Every row gives one point. The points of each table are mixes of a few directions, plus a little noise. Count the directions of each table, and those that both share. Where both have some left over, give the other angles between the two spaces (their principal angles), to ten degrees, smallest first.

First:
[[ -6  21  -2]
 [ 29 -74  33]
 [ -8   9 -14]
 [-32  58 -66]
 [ 18 -14  65]
 [-27  29 -85]
 [ 20 -25  59]]
Second, 4 rows:
[[ 31  10   8]
 [-72 -35 -25]
 [ 21  74  50]
 [ 19 -48 -29]]
Directions: first 2, second 2, shared 1; angles 70

First (5 x 4):
[[  31  -52 -107   11]
 [  17   12   48  -16]
 [  -3   22   54  -10]
 [  35  -21  -20   -9]
 [ -81   40   24   24]]
Second, 8 rows:
[[  31   53  -20  -15]
 [  38   62  -22  -14]
 [  19   70  -34  -47]
 [  23  -13   17   45]
 [ -17    6  -10  -30]
 [ -62  -87   26    6]
 [  18   13   -1   10]
 [ -48 -104   43   47]]
Directions: first 2, second 2, shared 0; angles 70, 90

First:
[[  15   47  -14   32   41   31]
 [ -19    1   36   -6   46  -60]
 [   8  -30  -28  -12  -66   37]
 [  -3    2    5    0   10   -9]
 [   8   47   -1   29   57    6]
 [ -13  -80   -3  -47 -101   -8]
 [ -15   34   44    9   99  -69]
 [  18  -26  -45   -3  -87   69]]
Second, 6 rows:
[[-20 -44  28 -33 -21 -50]
 [ -5 -10   6  -7  -5 -11]
 [ 40  87 -54  64  41  97]
 [  0   0   0   0   0  -1]
 [ 18  40 -25  29  19  45]
 [-33 -73  45 -53 -34 -81]]
Directions: first 2, second 1, shared 1

First (9 x 8):
[[  -4   31   14  -26    1    5    4   39]
 [  -1   10    5   -9    0    1    1   13]
 [   0    0    0    0    0    0   -1    0]
 [   3  -21   -8   18    0   -4   -3  -26]
 [  -5   40   17  -33    0    6    5   50]
 [  12  -97  -42   80    0  -16  -12 -121]
 [  -8   58   26  -49   -1    9    7   74]
 [   2  -14   -6   12    0   -2   -1  -19]
 [   0   -8   -3    7   -1   -1   -1  -10]]
Second, 8 rows:
[[-19  12  22  15  22  17 -23 -19]
 [  2  43   8  50 -39  41  10  -1]
 [ 12 -62 -24 -73  37 -61   3  13]
 [ 10  32 -23  30   0  34  -9  11]
 [  9  19  -7  21 -24  16  11   8]
 [-29 -25  50 -21  11 -24  -5 -29]
 [ 14  32 -19  33 -20  31   4  12]
 [  3 -51  -4 -56  14 -51  10   5]]
Directions: first 1, second 3, shared 0; angles 80

First, 10 rows:
[[-31 -17  -4 -27  -9  46  35 -31   9]
 [-39   8  53  32 -48  31 -29 -32   2]
 [-41 -16  35   8 -55  56  12 -43   6]
 [ 59   6 -27  11  24 -56  -7  47  -9]
 [-56 -14   4 -36  -2  59  32 -45  10]
 [-47  21   5 -20  44   9 -31 -15   6]
 [ 48  14 -15  17  19 -55 -22  43  -8]
 [ 90   2 -31  25   9 -72   3  64 -14]
 [-18  -7  -5 -20   7  20  14 -15   5]
 [ 40   6 -15  12  13 -38  -7  30  -6]]
Second:
[[ 12  11  -5   1 -13 -46 -26   8 -28]
 [  1   2   0   0  -1  -6  -4   1  -3]
 [ 18  17  -8   1 -19 -74 -41  13 -46]
 [ -4  -3   1  -1   4  15   8  -2  10]
 [  4   4  -2   0  -4 -18 -10   3 -11]
 [ -9  -7   4  -1   9  33  18  -5  20]
 [ 17  15  -6   2 -17 -68 -38  11 -42]
 [-30 -27  12  -2  32 117  66 -20  71]
 [ 18  17  -8   2 -19 -73 -42  12 -45]
 [-30 -28  12  -3  31 121  67 -21  74]]
Directions: first 3, second 1, shared 0; angles 40

First (9 x 11):
[[  -6   -3   -2    6  -20   11   15  -13   31   15  -20]
 [  49  -64  -20  -33   29  -35  -32   31 -109  -51   70]
 [  37  -57  -52   22  -42  -38    1   -2    5   26  -44]
 [ -51   33   60  -31   -3   81   43  -33   53  -10   27]
 [ -22   29    4   22  -21   13   16  -16   60   32  -45]
 [ -25   18   15    6  -23   32   27  -23   59   21  -26]
 [  -7    5   40  -48   49   26  -10   13  -64  -57   88]
 [  41   13  -48   39   39  -93  -67   52  -71    3  -20]
 [ -15   26    3   17   -8    4    6   -7   36   21  -30]]
Second (10 x 11):
[[ -11   27    7   41   25   32   11  -26    4   12   17]
 [ -38    2   -1  -49   37  -33  -54  -43   58  -34  -54]
 [  -5  -52  -25   -4   -2   19   18    9  -34    1   30]
 [ -30   21   -7    4   41   27   23  -39   -3    2    1]
 [ -17   47   10   29   28   30   23  -18   -1   15    8]
 [  68  -12   33  -21  -50  -96 -102  -24   95  -37  -73]
 [ -30   35   29   18  -29   -9  -44  116    4   18   13]
 [  -5   -1   -7   30   15   34   24  -16  -17   11   27]
 [  -1   53    8  -38  -24  -13   53   64  -45   20  -13]
 [  67 -121  -47   -8  -42    8   48  -24  -63   -6   42]]
Directions: first 3, second 5, shared 1; angles 60, 70

First (11 x 12):
[[   7  -41   31  -18  -32   24   34   14   18   20  -31    3]
 [   2  -17  -24  -27   -5   -1   24  -25  -31  -47  -43   34]
 [  -2  -43   28    0   -9   20   26   17   -6   14  -24   35]
 [   5  -14  -29  -22   -4    5   14  -27  -28  -47  -36   33]
 [ -21  -51   57   -5   -8  -13   59   37  -16   28  -32   29]
 [   5  -44   52  -24  -42   16   47   27   32   42  -31  -17]
 [ -28    8    0  -24   16  -67   46   -5  -46  -34  -25    4]
 [  10  103  -37   34   22  -19  -89  -12   52   24   97  -99]
 [   5  -27   13  -15  -18   14   23    4    4    3  -26    9]
 [   7   55  -43   23   25   -3  -60  -21    8  -14   49  -24]
 [  10   71  -50   76   55   24 -121  -10   13    9  101   -6]]
Second (8 x 12):
[[  16  -10   82   16   31   52    9   13    9   -3   44  -48]
 [   0  -45  -53   50   21  -15   -6   53  -28    4  -36   24]
 [ -35   32  -10   19   27  -23    8   15    9  -10    5   12]
 [ -15   76  -23 -102  -64  -59   35  -94    9   16    2   30]
 [  40  -13   36  -58  -33    8   43  -40  -27   29   11   -8]
 [   0  -40   -7   68   28   43  -58   52   15  -26   -8  -20]
 [   9  -40  -90   17  -22  -29  -27   19  -26    6  -57   41]
 [ -16   42   58  -10    9   24   -4  -22   36  -16   42  -31]]
Directions: first 4, second 4, shared 0; angles 30, 50, 50, 60

First (9 x 14):
[[-45   7  32 -56 -10 -27 -38  25  28 -30  -5  -4  25   3]
 [ 57 -10  19  -1  -7 -29  47  25 -25  15  51   9 -12  -7]
 [ -2 -18  -8 -28 -20 -48  18  70 -19 -83  45 -95  28  -5]
 [ 39  29 -64 -47 -12 -30  76 -20 -37 -39 -60   7  38  24]
 [ -1   9  36 -16   4  -1 -14 -14  18  40  -5  61  -8   1]
 [-30  16 -47  31  15  53 -22 -60   9  11 -72  13  -1  11]
 [ -2  -9 -22  76  21  61 -19 -43   0  44 -11   7 -34  -7]
 [-10  -8  36 -19  -6 -20 -17  29  12  -5  31  -5   1  -7]
 [ -5 -17  20  60  15  41 -32 -13  12  47  26   9 -37 -14]]
Second, 10 rows:
[[ -14  -38  -22   30   19   -1    4   23  -17  -13  -42  -14   38  -31]
 [   7  -18  -99   20   20   -2   60  -10  -52  -40 -121  -11   74  -14]
 [  49   88  -28  -66  -36   -3   45  -71    3   -1    9   31  -41   76]
 [ -20  -11   81    5   -3    2  -58   28   36   29   86    0  -41   -9]
 [  -7   -3   24   -1   -1    1  -18    8    9    9   27    1  -16   -1]
 [ -18  -42  -15   31   19    1   -2   24  -14  -11  -36  -16   35  -34]
 [  16   33   10  -26  -14    1    4  -23    9    5   24   12  -27   26]
 [   7   13  -10   -9   -6   -1   10  -13   -1   -3   -4    5   -5   12]
 [   8   34   44  -28  -20    0  -21  -13   30   19   67   16  -51   28]
 [ -32  -57   16   44   24    0  -28   45   -2    1  -10  -19   29  -51]]
Directions: first 4, second 2, shared 1; angles 60

First (10 x 18):
[[ -13    5   -9  -10  -25    5    1   46  -35    3    9  -10   10    8
    31  -14   -4  -14]
 [  -2    2    5    3   -1    7    4   15    5   -9    3   -8    3   -3
     7   -4   -2    2]
 [   9    1   30   44   15   32   31   44   67  -79    1  -54   14  -13
     4  -21   -8   36]
 [   3   38   -2  -41   -4  -15  -24   23  -48   38   -4   24   -8   -5
    29    6   24  -48]
 [  21   21   21    1   34   -2   -3  -17   35  -14  -12    3  -15  -20
   -12   10   21   -3]
 [ -36   18  -27  -43  -61   -3  -13   88 -104   40   19    0   19   24
    69  -25   -7  -51]
 [   8  -52  -16   21   20  -16    1 -121   37   24   -9   38  -17    4
   -75   29  -13   40]
 [   6  -51  -20   14   15  -22   -5 -118   22   31   -7   41  -14    8
   -71   31  -11   30]
 [ -20  -28   -6   33  -29   25   26   48   10  -43   15  -42   24   15
    12  -25  -34   31]
 [  24   42   21  -22   29  -10  -16   -5    7    9  -13   14  -18  -24
     6   13   35  -29]]
Second:
[[ -1  -2  14   6 -30  -3  34 -27 -19 -34 -39 -34  12 -16  -8   0 -19 -18]
 [-15 -15   1  25   3  26 -18  37  39   0  40 -16  12  29  11  -6  -5   8]
 [  5   9 -17  25  19  33 -27  42  32  -2  85   8 -15  43  -3 -38 -29  14]
 [-32  15   7  -4 -22 -22 -30 -14  66  59  -3 -94  31  34  35  42   2 -45]
 [ 19  -2  23   9 -19  22  34 -28 -51 -54 -22  14  -8 -22 -31 -20 -18 -23]
 [ 27  51 -28 -33  17 -32 -18 -42 -29  42  18  21 -37   5 -14 -11 -19 -26]
 [  1 -43 -13 -13  41  -9  19  39 -21 -25 -28  86  -7 -46  -3   6  46  91]
 [  8 -27 -34 -18  40 -25  33  37 -25 -27 -29  65 -16 -45  -3 -10  17 108]
 [  2  23  10 -10 -28 -18  11 -49 -13   8 -35 -43   5  -6  -4  14 -13 -50]
 [-16 -10  39   9 -11  31 -39   1  28  22  16  -7  17  24  10  28  30 -58]]
Directions: first 3, second 5, shared 1; angles 80, 80

First (11 x 20):
[[  50  -27  -16  -22  -17   46  -11  -26   48   27   22    0  -48    7
   -38  -32  -24   83   -9    6]
 [  -6    7   11    6   11  -13    9   -2  -22    2  -12    2   23   -6
    15   10    8  -22    0    2]
 [ -24   11    3    8    5  -21    0   16  -15  -19   -6   -2   13    0
    12   16   10  -37    7   -5]
 [  39    8   62    9   46   -3   65  -65  -90   75  -46   24  101  -41
    54   -3    8   -8  -35   24]
 [   2    7   20    6   15   -7   20  -15  -33   16  -16    8   36  -11
    21    4    7  -15   -8    6]
 [ -29   20   18   17   17  -32   14   10  -43  -11  -21    5   44   -9
    31   22   18  -60    1   -4]
 [ -57   17  -10   16   -2  -40  -17   45   -6  -53   -3   -9    2    8
    10   27   18  -68   20  -13]
 [  40  -30  -37  -28  -35   53  -33   -7   81    6   38   -8  -84   20
   -57  -34  -29   92    3   -1]
 [ -29    6  -15    5   -9  -15  -19   31   15  -35    8   -8  -18   10
    -7   12    5  -23   13  -10]
 [  21  -28  -50  -26  -41   44  -47   13   92  -17   44  -14 -100   30
   -62  -27  -25   78   11   -6]
 [  -6    5   13    7   12  -12   14   -3  -27    6  -13    5   29   -7
    17    9    9  -21   -3    3]]
Second:
[[-12  15   8  -6 -16 -17 -69  34  -4  17  21 -28 -11  10 -10  10 -25  31
    2  18]
 [ -1 -16 -22   2  -1  13  25  -6  34 -29  -5   9 -22   1 -12  -9  16 -15
   14 -22]
 [-16  51  21 -13 -26 -21 -93  48 -57  23  52 -23   6  34  18  27 -53  41
  -39  51]
 [-10  32 -14 -10 -20   9 -19  22 -27 -28  44  11 -12  41  16  15 -25   2
  -38  22]
 [ 22 -43 -18  13  31  28 121 -62  30 -26 -50  41  12 -29   2 -24  53 -52
   17 -46]
 [  7  -2  22   4  11 -11  -6  -7 -14  33 -18 -10  23 -18   4   0   1   7
    5   6]
 [ 14 -54   2  14  28   0  55 -39  55  13 -60  -3   4 -52 -26 -26  46 -19
   54 -44]
 [ 19 -25   5  10  26  10  71 -43   2   5 -40  22  26 -28   9 -14  32 -28
   10 -21]
 [-22  40  -4 -13 -33  -9 -84  53 -22  -8  57 -20 -24  42   1  21 -45  32
  -26  34]]
Directions: first 2, second 3, shared 1; angles 80

First:
[[   2    2    2    1    1    0    0    1    0   -1    0    0    1    0
     0    0   -1    0    0    0    0    0    1   -1]
 [  -8  121   12   -9   -9  -28  -45   32  -29  -29  -10  -13  -27   39
    -8   28   27   29  -77  -10   22   56  101  -81]
 [   7 -108  -12   10    7   26   42  -30   26   27    9   10   25  -34
     9  -25  -23  -27   70    9  -20  -51  -91   75]
 [  -1    3    0   -1   -1   -3   -3    0    1   -1    0    0    0    2
    -1    0    0    2   -2    0   -1    1    3   -2]
 [  -3   38    3   -3   -3   -9  -14   11  -11   -8   -3   -3   -8   14
    -3   10    9    9  -25   -2    8   18   33  -28]
 [   3  -41   -4    2    3   10   15  -11    9   10    5    3    9  -11
     2  -10   -8  -10   27    4   -7  -19  -34   27]
 [   2  -35   -3    2    3    7   13   -9    7    7    3    3    9  -10
     2   -7   -8   -8   23    4   -6  -17  -28   22]
 [   3  -22   -3    2    2    6    8   -6    6    6    3    2    5   -6
     2   -5   -5   -4   15    1   -4  -10  -18   14]
 [  -3   42    4   -3   -3   -9  -15   12   -9  -10   -3   -4  -10   15
    -4   10    9   10  -27   -4    8   21   34  -29]]
Second (9 x 24):
[[ -8   4 -20 -13 -22  -8  11   7  -4 -27   8  -3   8 -14   1 -20 -12   1
   -1 -11 -20 -28  14  -7]
 [-14  -1  42  25  47   4  -7  -7  -3  28 -26  -1   9  50  -7  53  27 -13
   18   6  32  37 -33  11]
 [ 40  -7  27   2  25  43 -16 -18  33  37   7  -4  23  14 -17  55  -6   1
  -15  11  63  78 -30  15]
 [ 41  -7  -9 -26 -18 -28  20  -4  30 -34 -13  49 -11 -21   0 -60   6  23
   -8  -6 -15 -40  33 -18]
 [-14  19 -21 -15 -33  37 -34  30 -14  38  59 -25 -70 -46  -6 -20 -31  13
  -27  10 -25 -14  -1  33]
 [  7   4 -12  30  15   2   9   4   3 -19 -22 -14  19   8   5   4  12   1
   16  -5 -27 -17  11 -11]
 [-37  -4 -33  -1 -34 -15 -12   1 -47   7  26 -27 -15 -36  24 -22 -28 -15
   -9   6 -18  -9   7  -7]
 [ 16  -8  20  24  30 -14  -6  -7   6  16 -31  20 -18  14   9  -2  28   5
    9  12   0   5   1  -4]
 [-29   1   6 -27  -8 -24  33  -5  -2 -47 -10   5  54  30 -11  12   1 -18
   16 -26  13 -17  -3 -12]]
Directions: first 1, second 6, shared 0; angles 90

First, 8 rows:
[[ 13  22  38  -5  30   2 -21  -6  51 -42 -25 -20  -3  11  -1  14  41  33
   40  29  20 -24  16   8 -30  47 -63  -3  16   0 -52  31]
 [ 27  -1 -15  45 -35 -23  14 -14 -74   9   9 -25 -15 -15 -22 -50   8  11
  -62 -23 -44 -11  -7 -16 -19  -9  70 -19  14  31  74  -9]
 [-94 -17 -12 -25 -41  16  67  36  35  55  34  18   7   5  48  80 -74 -52
   55 -10  43  32  41 -14   0  -7  24  17 -23   8  17  -6]
 [ -3   1 -20  25 -28 -26  -1 -10 -18  23   0 -16 -60  -9  -9 -10 -24 -15
  -15  26 -34  12  10   2 -17   0  52 -16   1  30  38 -27]
 [  0  -4   6 -24  24  18  -6   8  18  -9  -1  22  38   6   5   9   8   0
   10 -14  22   1 -13   6  25 -11 -37  16  -8 -29 -32   9]
 [  2  -9 -18  -7   1   3  -4   0 -17  13   6  19   9  -3  -4 -12 -12 -14
  -20 -12  -8  10 -20   3  28 -28  12   5 -11 -13   7 -17]
 [ 66  20  26  20  33  -8 -41 -24 -13 -53 -28 -24   5   0 -29 -48  70  52
  -26   5 -20 -35 -18   5 -18  24 -34 -13  26  -2 -20  23]
 [-13  -8  -5 -27  16  16  -4  10  21   6   3  29  22   5   9  18 -14 -15
   17  -4  19  13 -11   8  31 -19 -24  15 -15 -25 -28  -5]]
Second (11 x 32):
[[  23   -2   -1   -8    6   15   28   -4  -16    4   19   26   47   -2
    -4  -16   23   38  -15  -14    4   -8  -19  -10   15   18  -14    6
    13   -4   23   13]
 [ -13   13   19    8    3   19    6    3   -3  -11    3  -11   18    6
    10   13   10    7   -3  -28   32    7   -1  -14   -4   -4  -24   11
    -9  -23  -13   41]
 [  35  -11  -41   -8  -13  -31   13  -20   10   44    8   32  -52  -18
   -22  -24  -17   10    8   81  -66   -2    0   24    2   42   37  -19
    25   54   46  -67]
 [  -7   -2  -34    2    3   -1    5  -17   11   19   31   38  -74   10
     0  -10   23   64   -6   93   -9   23  -16   10   -5   67   20  -27
    13   25   62  -23]
 [  37    1   17   -9    0   13   34    1  -20    3    3   11   83  -16
    -9  -14    9    6   -9  -59    1  -19  -11  -15   18  -10  -26   23
    12  -12   -5   21]
 [ -17   -4    1    2    6    6  -12    4    0  -14    3   -2   -6   11
     8    4   11    5   -4    1   18    5   -3    0   -2   -3    0   -6
    -7  -11   -3    7]
 [  36  -12   10  -11  -14  -36  -10    9   -4    9  -43  -28   42  -31
   -20   -8  -52  -91   19  -49  -50  -35   27   12    7  -62   18   16
     1   15  -49  -41]
 [ -38    1  -27   11   -8  -23  -33   -7   29   10    0   -4 -121   15
     5   14  -14   -1   14   93  -16   27   13   22  -23   27   38  -32
    -7   30   21  -39]
 [ -31   15   18   12   11   33    3    3   -1  -21   16   -4    3   20
    18   16   31   36   -9  -16   54   18  -10  -18   -7   12  -28    5
   -11  -32    1   54]
 [   7  -34    3  -21    6  -23  -36   19  -15  -24  -29  -17   54   -2
    -4  -13  -17  -63   -1  -54  -20  -37    6   14   14  -70   22    2
    -9  -10  -44  -36]
 [ -34   36   41   25   -2   27    4    7    8  -16   -9  -40    4    5
    16   36   -3  -16    8  -49   53   21   15  -26  -17  -17  -41   22
   -22  -36  -39   70]]
Directions: first 4, second 4, shared 1; angles 50, 70, 80

First:
[[ -46    4   -6  -29  -26   18   -7  -26  -34    3    8   12   -7   16
    16  -13   39   18   18   11  -27   21   22  -22   11   14   37   -4
   -18   -7   12  -13]
 [  16   19   -5   23   28  -49   -1   61   68  -44  -13    5   13  -44
     5    5  -18 -121  -28  -35   51  -24   21   29   -5  -76   -7   -5
   -47   28    7  -17]
 [   7  -12  -10   15    1    3   20    0    3   10   15   10   -6    3
    18   -3   -1    1   19   14  -15  -15  -17   19   11    3  -31   17
    -9  -10  -15   -2]
 [ -34  -28   27   -2   -8    6  -16  -23   -3    8   19   12    2    7
   -33   24   14   12    2    0    0   23   -1   -6   12   13   11  -33
    21  -10   14    9]
 [ -25  -18   14   -2   -2   19  -23   -7   -2  -16   27  -11   12   27
     3   19   23    2    3   -3  -14   19   45   -7  -19    1   59  -42
    27   17   -7   -7]
 [  32   14  -17   10   29   -3   22    4   23   -9  -26    5  -25   -7
   -19   -3  -44   11   -9   20   15  -25  -31  -13   12   10  -31   18
    11    5   -6   16]
 [  38   17   -2  -14  -25    8   -3   -2  -52   37  -13  -35   19    7
    25  -24    3   58    0  -10  -19    7  -13    5  -31   21  -13   36
    10  -14  -10    1]
 [  15    5   -1   -1    3   -3    7   -5   -3   11  -16    2   -8   -8
   -16   -4  -18   20   -6    5    7   -4  -27   -5    8   11  -26   14
     5   -9    5   12]]
Second:
[[ 28 -17   9  23   9   1   2  10  10   8  13 -14  12   3   0  13 -14   6
   -1  -4   0  -8 -10  22 -15   1 -20  -2  25   0 -19   8]
 [-49  10 -14 -20   2  -2   9 -18  10 -20 -10  41 -31  -7 -12  -8  10 -22
    9  20   4   1   2 -29  44   0  12  -3 -36  -1  26  -6]
 [-24  59 -13 -59 -28  -2 -23  -4 -43 -10 -45 -13   1  -6  14 -37  28   5
  -19 -18   3  26  38 -47 -13  -4  63  13 -38  11  36 -18]
 [ 21 -45  13  42  11   4  13   3  19  18  37   1   8   8  -3  25 -13   6
   16   8  -9 -14 -27  41   1   6 -46  -6  31 -13 -29  12]
 [ 20  11   6  -9 -17   2 -15   7 -28  15  -5 -31  23   5  16 -10  10  21
   -8 -20  -6  11  11   5 -33   1  13   7   8   0  -5  -4]
 [ -4 -32  16   5 -35  13  -3 -13 -41  45  37 -10  25  15  26   0  34  35
   27  -6 -35  17  -8  34  -9  15 -20   8   6 -30 -13  -4]
 [ 40 -21   2  46  46  -8  16  21  58 -19   6   0  -8  -4 -25  29 -51 -21
  -11   9  23 -31 -21  19  -1  -9 -34 -14  36  16 -25  18]
 [-31  35 -19 -28  12  -8   1  -5  17 -36 -35  25 -30 -14 -17 -12  -5 -30
  -13  11  20  -1  14 -44  26  -9  31  -3 -32  17  30  -5]]
Directions: first 6, second 3, shared 3
